Each row is a point. The points of each table are mixes of a few directions, plus a little noise. Count the directions of each table, and those that both share. Where both have some left over, give the other angles between the two spaces (their principal angles), to ten degrees, smallest first.
In the rows, zero is written as 128.

First, 6 rows:
[[ 64 180]
 [113 139]
 [ 92 156]
 [178  87]
 [155 106]
 [165  98]]
Second (6 x 2):
[[158 103]
 [193  77]
 [141 119]
 [ 87 162]
 [ 70 175]
 [120 135]]
Directions: first 1, second 1, shared 1

First, 7 rows:
[[ 90  40  77  89 146 114]
 [171 168 176 124 117 107]
 [117 158 153 163 141 132]
 [110  66 116 148 176 119]
 [207  66 110 122 143 126]
 [ 93 222 152 118  80 136]
 [107 177 111 132  93 162]]
Second:
[[165 128 106 135 113 157]
 [111 101  73  77  94 140]
 [170 129 104 136 112 159]
 [190 156 158 190 145 149]
 [113 124 128 119 129 120]
 [ 60 156 240 168 199  49]
 [113 133 149 134 142 112]
 [102  96  66  66  91 138]]
Directions: first 4, second 2, shared 2

First (9 x 12):
[[119 129 159 115 119 106  95 157 140 172 156 130]
 [ 95 105 106 125 131 132 133 121 113  96 130 132]
 [141 156  66  93 144 121 187 101 142  74  68  92]
 [178 112 142 144 124 153 128 122 110 106  92 125]
 [142 134 110 137 135 142 152 108 124 104 106 124]
 [ 60 143 124 178 136 138 128 108 131 166 210 173]
 [175 132 163 110 117 116 106 154 138 153 108 112]
 [ 84 120 119 169 134 149 132 107 114 128 172 161]
 [157 120 164  82 113  96  91 173 141 154 110 103]]
Second (11 x 12):
[[110 129 121 127 136 131 131 127 130 124 138 138]
 [157 116 130 103 131 131 126 140 125 101  89 116]
 [158 116 131 105 129 131 126 140 125 104  90 115]
 [ 75 132 105 122 153 137 137 127 134 114 157 159]
 [ 75 148 123 168 125 123 131 108 134 171 195 150]
 [175 115 138 107 122 128 123 140 123 108  81 106]
 [ 52 168 132 217 105 112 129  86 136 228 249 154]
 [102 122 108 102 154 139 135 137 131  93 124 147]
 [199 119 154 123 102 120 117 134 120 131  79  89]
 [166 113 132  98 130 131 126 143 124  96  79 112]
 [138 129 135 135 120 125 125 126 127 138 127 121]]
Directions: first 4, second 2, shared 1; angles 40

First:
[[136  64 131 154  88 138 173  88 125 158 144 115 119 145  77 166 161  79
  198  90]
 [169 160  71 139  57 136 124 178 100 122  92 161 169 160 164 152 108  81
   58 136]
 [135 150 115 125 121 128 117 148 122 120 116 138 139 131 147 124 116 129
   96 139]
 [ 97 135 165 108 193 118 110 113 148 118 145 111 105  99 127  95 127 181
  143 139]
 [113  36 164 151 123 134 182  54 141 165 168  94  94 129  50 158 178  99
  249  80]
 [137 169 109 119 125 126 105 163 120 112 109 145 145 130 163 117 106 137
   72 149]
 [111 165 142 106 177 119  97 142 138 109 127 128 123 107 154  94 110 176
   97 153]
 [125 145 128 121 140 125 116 138 129 120 124 131 130 123 141 117 119 142
  110 138]]
Second (8 x 20):
[[145  63 121 160  71 140 177  93 120 160 139 120 126 154  79 175 161  65
  194  88]
 [154  25 116 176  37 148 206  73 116 178 146 116 124 168  50 202 180  29
  231  65]
 [116 176 135 105 171 119  92 153 135 105 119 133 131 110 165  94 104 174
   81 157]
 [121 153 132 116 150 124 109 141 131 116 124 131 129 118 147 110 115 152
  104 143]
 [122 156 131 115 152 123 107 142 131 116 124 132 129 117 148 108 114 154
  101 145]
 [123 145 130 119 144 125 114 138 130 120 124 130 129 122 141 116 118 145
  110 139]
 [127 131 128 126 130 128 126 129 128 127 129 129 129 127 129 126 127 131
  125 129]
 [116 177 134 104 171 120  91 154 134 104 120 134 130 109 165  92 104 174
   79 158]]
Directions: first 2, second 1, shared 1

First, 10 rows:
[[129 122 119 135 112 114 123 173 140 116 132  81 115  99 113 168  89  97
  132 149 114 121 119 123 151  86 118 168 101 151 130 105]
 [160 100 146 116  82 137 155 118 168 101 169 115  73 171 127 113 147 144
  129  96 112 128 115 117 137 176 176 113 161 119 142 148]
 [122  85 127 113 162 116 140 159 160 105 157 162 114 128 124 119 139 124
  134  82 106 135 142 152 102 154 135 117 100 113 111  78]
 [ 97 108  69 117  99 155 174  66 132 154 176  18   7 173 104 157  88 114
  107 124 155  83  80  82 211 143 176 184 152 129 194 232]
 [156 163 173 143 128 117  89 159 110 119  77 190 224  95 149 111 152 143
  140 156 119 157 155 149  82 104  92  91 128 136  90  78]
 [135 111 162 136 137  95  93 234 151  90  90 160 190  65 128 146 110 116
  149 160 101 152 154 171 100  74  95 126  86 157  90  21]
 [ 96 109 120 111 118 162 144  63 125 149 112 119  85 174 135  98 136 173
  117 144 180 114 114 129 164 162 174 108 187 126 170 205]
 [126 129 120 134 148 109 121 165 130 122 132 128 145  98 120 151 113 100
  131 124 110 131 135 134 115 101 102 147  87 133 111  85]
 [194 233 166 164 101 123  91  99  69 148  96 162 235 110 151 118 163 124
  130 151 110 149 138  97  81 105  72 105 139 122  90 133]
 [ 69 120  78 107 193 154 152  40 100 176 139 145  94 167 130 100 145 145
  110  94 171 110 127 125 134 174 142 122 139  96 153 191]]
Second (9 x 32):
[[169 172 129 141  66 115 119 152 122 123 119  52 132 110 114 171 106  89
  132 162 104 132 103  89 157  76 111 168 124 155 130 123]
 [ 81 112 113 107 200 152 138  54 108 160 121 208 134 166 147  68 173 174
  118  91 170 128 149 153  98 192 141  78 149  90 131 161]
 [131 157  94  82 118 143 150  53 116 155 106  89 102 188 117 104 181 125
  120 105 141 149 101  91 150 155 146 120 165 115 148 153]
 [ 58 134 137 153 181 155  93  88  74 173  57 199 188 103 159  97 110 188
  119 198 209 108 155 172 123 116 113  95 155 134 140 186]
 [113  68 142 145 111 121 129 197 168  95 152 111  90  98 122 157  70 130
  134 151 125 105 130 156 152 109 149 150 113 152 140 118]
 [151 146 147 196 122 116 113 162 110 123 185 135 149  74 137 169  71 106
  126 138 103  91 141 122 109 101  95 161  87 127 111 150]
 [136 109 156 150 103 110 106 210 150  97 116 118 145  79 125 160  83 120
  140 172 114 126 135 150 135  80 118 145 107 161 119  86]
 [128  64 126  62 167 118 157 143 188  92 145 180  98 176 120  79 199 138
  139  40  99 169 141 158  92 197 163  81 122 100 109  42]
 [186 189 107 116  83 120 145  94 116 136 151  59 114 157 110 146 159  80
  125  96  88 143  97  62 137 126 117 155 129 118 125 132]]
Directions: first 5, second 5, shared 4; angles 70

First:
[[103 112 127 124 157 147 124 117 159 137  88 152  78  90 100 170 109 152
  118 111 173 144 134 146 107  74 122 122 130 146 148 128]
 [118 123 126 127 139 135 127 125 139 132 113 136 111 115 118 142 122 137
  124 123 144 133 131 135 120 109 127 125 128 134 136 128]
 [155 145 130 131  96 107 132 140  94 119 170 103 183 168 159  84 149 102
  139 145  79 110 121 108 151 187 133 135 126 109 106 127]
 [171 154 130 134  78  95 134 147  75 113 196  88 214 191 176  56 160  87
  146 156  52  98 118  97 164 222 136 140 124  98  94 127]
 [133 130 127 129 123 125 128 130 123 127 134 125 137 133 132 121 131 124
  130 130 121 125 127 125 131 137 130 129 128 125 125 128]
 [106 115 127 125 151 143 125 119 152 135  96 147  88  98 105 161 113 147
  119 115 163 141 133 142 112  84 124 123 130 142 144 129]
 [184 163 132 135  64  85 135 152  59 108 216  76 238 209 190  36 169  74
  150 164  28  90 115  88 174 249 138 143 124  89  83 127]
 [103 112 126 125 157 148 125 117 161 138  87 151  77  91  99 171 109 152
  117 112 173 144 134 146 106  72 124 120 129 146 150 128]
 [117 122 127 126 140 136 126 123 141 131 112 138 107 113 116 145 120 139
  124 122 146 135 131 136 119 106 126 125 129 135 136 129]
 [101 111 126 124 158 149 125 117 161 137  86 153  75  90  99 171 109 152
  118 111 174 146 134 148 106  72 123 121 130 146 150 128]
 [114 119 127 126 145 139 126 122 144 133 106 141 102 109 113 150 117 141
  122 119 152 138 131 138 117  99 126 124 130 138 140 128]]
Second, 10 rows:
[[185 162 150 145  91  93 145 132  77  97 201  94 192 160 155  88 178  72
  127 133  67 123 105  77 172 207 125 101 143  77 106 115]
 [117 155 131 162 110 162 123 123 151 121 156 128 106 119 135 130 139 139
  145 121 123 122 108 130 126 145 131 108 121 117  78 111]
 [ 62 173 123 163 110 202  92 133 174 144 155 135  72 127 142 135 106 175
  174 128 137 102 118 163  94 145 144 119  98 155  35 120]
 [169 132 160 138 148 103 155 108 115  98 137 132 117  88  96 167 164  89
   89  95 143 168 111  86 153 112 108  70 163  87 169 111]
 [ 98 109 106 131 136 160 121 123 169 142  89 147  94 110 121 140 105 169
  136 129 155 126 133 161 105  86 132 150 114 150 124 128]
 [144 117 143  87 147  79 129 139  80 133 124 117 161 150 123 126 123  95
  108 133 123 134 150 110 135 136 124 132 140 137 177 149]
 [113 124 142  87 155 100 114 142  95 145 118 125 134 145 119 139 105 114
  118 130 139 129 156 128 116 126 129 132 131 158 162 153]
 [137 107  72 177  75 177 142 117 191 120 112 134 138 126 161  77 140 179
  159 152 103 105  99 160 135 122 137 180 103 107  73 102]
 [122  88 137  73 182  88 129 130 106 146  71 141 120 116  93 165  99 119
   93 120 169 152 164 131 114  73 119 137 143 159 216 155]
 [132 114 117 116 126 118 129 133 122 134 116 125 146 141 135 112 122 130
  129 139 121 122 136 134 128 127 131 151 124 134 139 135]]
Directions: first 1, second 4, shared 1

First, 9 rows:
[[115 135 133 110  95 160 129 148 163 203  98 136 159 178 138 122 132 126
  156 153 123 149 141 114 166 164 196  78 101 146 151 128]
 [188 142 116 172  93 177 100 112 136 153 133  87 142  71 126 116 150  37
  139 149 123  86  91 125 171  89  41 177  74 165 178 133]
 [ 67 117 130  94 152  79 158 133 125 104 134 163 113 162 135 130 101 221
  132 111 125 159 154 140 102 156 192  93 176  86  81 120]
 [150  99 124 155 147 130 153 122 139 115 140 102 122 112 139 106 113 131
  148 115 148 101 157 137 139  98 108 160 128 119 131 127]
 [141 163 124 132 123 115  84 110  83  81 144 135 111  75 103 157 152  86
   79 128 106 122  64 129  94 113  48 159 131 139 125 132]
 [106 160 142  87 101 145  99 152 128 176  92 161 150 183 116 156 152 114
  106 151 112 171 111 104 122 183 192  64 116 154 137 132]
 [ 78 126 106 125 119  89 152 105 138 110 161 142 115  96 143 108  94 206
  168 125 105 126 119 159 147 121 119 135 153  83 100 115]
 [128 144 131 120 126 124 109 128 110 117 126 138 125 123 117 145 140 114
  104 130 120 136 106 123 110 134 116 125 130 135 126 130]
 [179  68 145 158 196 132 168 142 129  92 123  89 115 151 136 112 117 119
  120  89 190 102 208 122 101  95 138 161 143 126 123 135]]
Second (9 x 32):
[[161 104 148 116 156 124  64 122 128 111 146 118 116 100 117 135 158 121
  168 118 178 114 118 157 117 126 102 152 148 117 146 117]
 [162 131 141  98 139 129 110 108 131 135 138 136 135 125 123 137 138 132
  142 142 151 109 125 143 132 112 115 126 132 135 145 112]
 [183  68 151 184 198 134  10 128 124 131 136 149  90 103  81 148 184 102
  176  87 201 140 162 116  83 160 117 164 166 110 116 155]
 [126 153 116 106 110 141 195 134 142 149 127 124 163 147 151 120  97 133
  101 162 117 114 118 132 175 119 129  97 110 140 132 135]
 [ 96 140 100 155 113 152 214 172 150 146 117 108 160 147 157 106  88 117
   84 145 112 138 122 115 189 149 138  95 109 127 110 175]
 [177  82 155 153 180 120   7 108 115 119 138 150  85 102  83 150 185 116
  181  90 182 133 154 124  66 141 115 169 161 116 127 124]
 [ 79 150 119 108  87 113 168 135 122 101 126 103 131 125 151 115 108 140
  115 131  85 131 102 140 132 116 132 128 115 125 134 108]
 [ 66 150 106 125  85 127 205 163 135 107 123  88 147 129 167 103  91 131
   98 138  89 135  96 141 167 129 131 115 109 121 127 135]
 [102 174 116 109  82 112 177  83 106 154 102 175 125 172 122 138 102 162
   90 140  37 137 156  80  91 103 170 105 100 160 116  94]]
Directions: first 4, second 4, shared 0; angles 50, 60, 60, 80
